Every row gives one point. The ring and each string are closed loops that go straight from each point to the next, and from the last back to the first. Before rounding, they use only three directions, however many columns there are. Count how often each string passes through the ring. Passing back the other way cancels.
(in the rows, 128 means zero)

Ring, 9 rows:
[[169 135 161 134]
 [150 172 158 113]
 [131 191 153 110]
 [105 196 148 128]
 [ 98 179 137 153]
 [105 163 127 166]
 [128 138 117 175]
 [157 115 129 172]
 [171 115 152 154]]
String (18 x 4):
[[155 184 139 102]
 [141 170 138 128]
 [132 153 166 143]
 [123 169 174 132]
 [128 157 158 145]
 [120 192 129 125]
 [ 93 221 127 118]
 [ 81 211 149 130]
 [100 170 175 150]
 [128 156 152 147]
 [121 185 134 129]
 [112 219 133 103]
 [119 217 150  95]
 [130 177 178 118]
 [136 154 169 138]
 [141 164 137 134]
 [157 181 132 106]
 [170 188 148  84]]
Times through: 2
String, 24 rows:
[[107 148 101 187]
 [112 139 112 189]
 [113 132 126 190]
 [113 140 115 186]
 [123 137 159 169]
 [130 155 136 151]
 [124 171 109 148]
 [ 85 182 108 168]
 [ 77 178 141 169]
 [ 95 169 159 159]
 [122 160 151 149]
 [126 179 125 135]
 [124 180 129 134]
 [125 165 147 142]
 [118 198 120 123]
 [ 96 225 122 113]
 [ 84 211 151 128]
 [ 98 171 172 150]
 [ 80 184 167 154]
 [ 82 199 126 148]
 [ 85 196 108 154]
 [ 82 171 127 176]
 [100 150 140 178]
 [104 142 136 185]]
Times through: 2

Ring (6 x 11):
[[117 110 106 110 119 155 143 135  97 139  43]
 [128 121  97 106 120 109 131 168 113 139  99]
 [127 150 121 123 130  81 117 176 139 133 171]
 [107 176 164 152 141 110 113 138 157 124 191]
 [105 166 178 160 142 144 123 113 138 126 151]
 [111 130 157 144 132 177 141 103  99 135  67]]
String:
[[158  95 103 110 118 108 141 176  68 155  76]
 [132 131 135 132 129 119 131 150 105 140 118]
 [111 139 106 112 124 115 126 156 137 130 117]
 [112 142  87 100 122  90 120 177 151 128 137]
 [161 138 123 126 129  45 116 207 114 147 198]
 [150 144 148 142 134  77 119 177 112 144 184]
 [148 160 153 147 138  56 110 186 131 140 225]
 [129 150 151 143 135 105 122 152 124 136 161]
 [ 99 164 128 127 132 113 117 146 162 121 156]
 [ 89 190 144 140 140  97 105 146 191 113 210]
 [116 189 194 173 149  99 107 138 158 125 233]
 [132 158 188 168 143 119 122 133 115 137 174]
 [110 152 148 140 134 132 125 132 133 129 134]
 [ 77 172 145 137 136 151 121 111 170 114 133]
 [ 85 171 185 164 143 175 126  86 146 119 128]
 [129 145 218 186 146 178 137  88  82 142 113]
 [124 138 167 152 135 152 134 118 100 138 107]
 [121 137 150 141 132 141 132 130 110 136 110]
 [ 92 145 119 119 127 149 130 126 143 123  93]
 [ 94 123 121 119 123 187 144 104 112 129  30]
 [131  95 139 131 123 189 155 108  56 149   7]
 [144 112 151 141 129 147 142 133  69 150  77]
 [117 127 124 123 126 141 135 137 110 136  85]
 [ 89 128  80  93 117 147 135 139 142 123  58]
 [134  93  79  92 112 131 145 163  83 146  37]]
Times through: 5

Ring (10 x 14):
[[126 127  85 102 104 146 166 167  50 114 183  89 166 167]
 [119 143 103  99 108 140 159 157  64 124 164  95 148 154]
 [121 153 127 108 120 133 144 137 101 136 137 117 124 130]
 [127 156 142 120 131 128 134 120 134 142 119 138 109 112]
 [139 151 151 143 147 115 131  99 179 133  98 166 106  90]
 [150 138 135 162 154  99 146  94 194 101  96 174 129  86]
 [156 122 106 169 150  94 167 106 177  69 114 164 163 100]
 [155 114  91 162 142 102 174 120 151  65 134 149 177 117]
 [147 110  80 138 125 126 172 145 102  83 166 122 181 145]
 [139 114  79 120 114 140 169 158  72  99 181 104 177 160]]
String (25 x 14):
[[134 140 118 127 128 125 150 129 122 118 135 131 137 124]
 [133 144 139 122 131 139 128 121 135 149 130 142 111 117]
 [132 156 174 121 140 147 100 102 167 186 108 163  71  96]
 [136 161 160 145 151 105 130  91 191 132  82 171  97  79]
 [141 149 132 154 148  91 155 100 178  93  93 161 133  89]
 [148 150 141 172 162  77 153  82 216  85  71 183 128  69]
 [147 139 110 168 151  75 176 102 180  57  95 160 162  92]
 [143 133 116 143 138 114 154 119 145 102 126 146 145 114]
 [151 129 138 151 148 128 129 103 178 131 118 170 119  99]
 [166 116  97 194 163  68 183  93 207  33  97 180 182  85]
 [162 112  71 188 152  62 205 111 173   7 114 157 210 104]
 [149 120  88 156 137  99 179 126 138  62 135 139 180 122]
 [143 126 121 132 132 141 137 126 131 132 145 142 132 125]
 [151 109  95 140 130 136 156 136 119 103 162 135 164 138]
 [142 121 107 129 126 141 147 136 114 121 157 131 147 136]
 [139 128 121 124 127 146 136 132 119 139 151 135 130 131]
 [137 110  84 110 109 160 155 164  60 123 195 100 166 169]
 [129 111  59 100  96 152 180 184  21  96 211  73 195 188]
 [126 123  54 112 102 119 201 176  36  61 186  75 207 174]
 [135 132 110 124 125 133 152 137 109 118 149 125 145 134]
 [128 134 126  98 113 169 125 148  83 170 169 114 117 149]
 [115 143 107  85 100 159 147 166  45 148 178  86 137 165]
 [105 156  73  91  96 111 198 176  24  75 166  62 185 168]
 [120 149  95 114 115 109 179 149  81  87 143 100 164 141]
 [113 163 105 110 115 102 178 145  84  91 130  99 154 134]]
Times through: 4
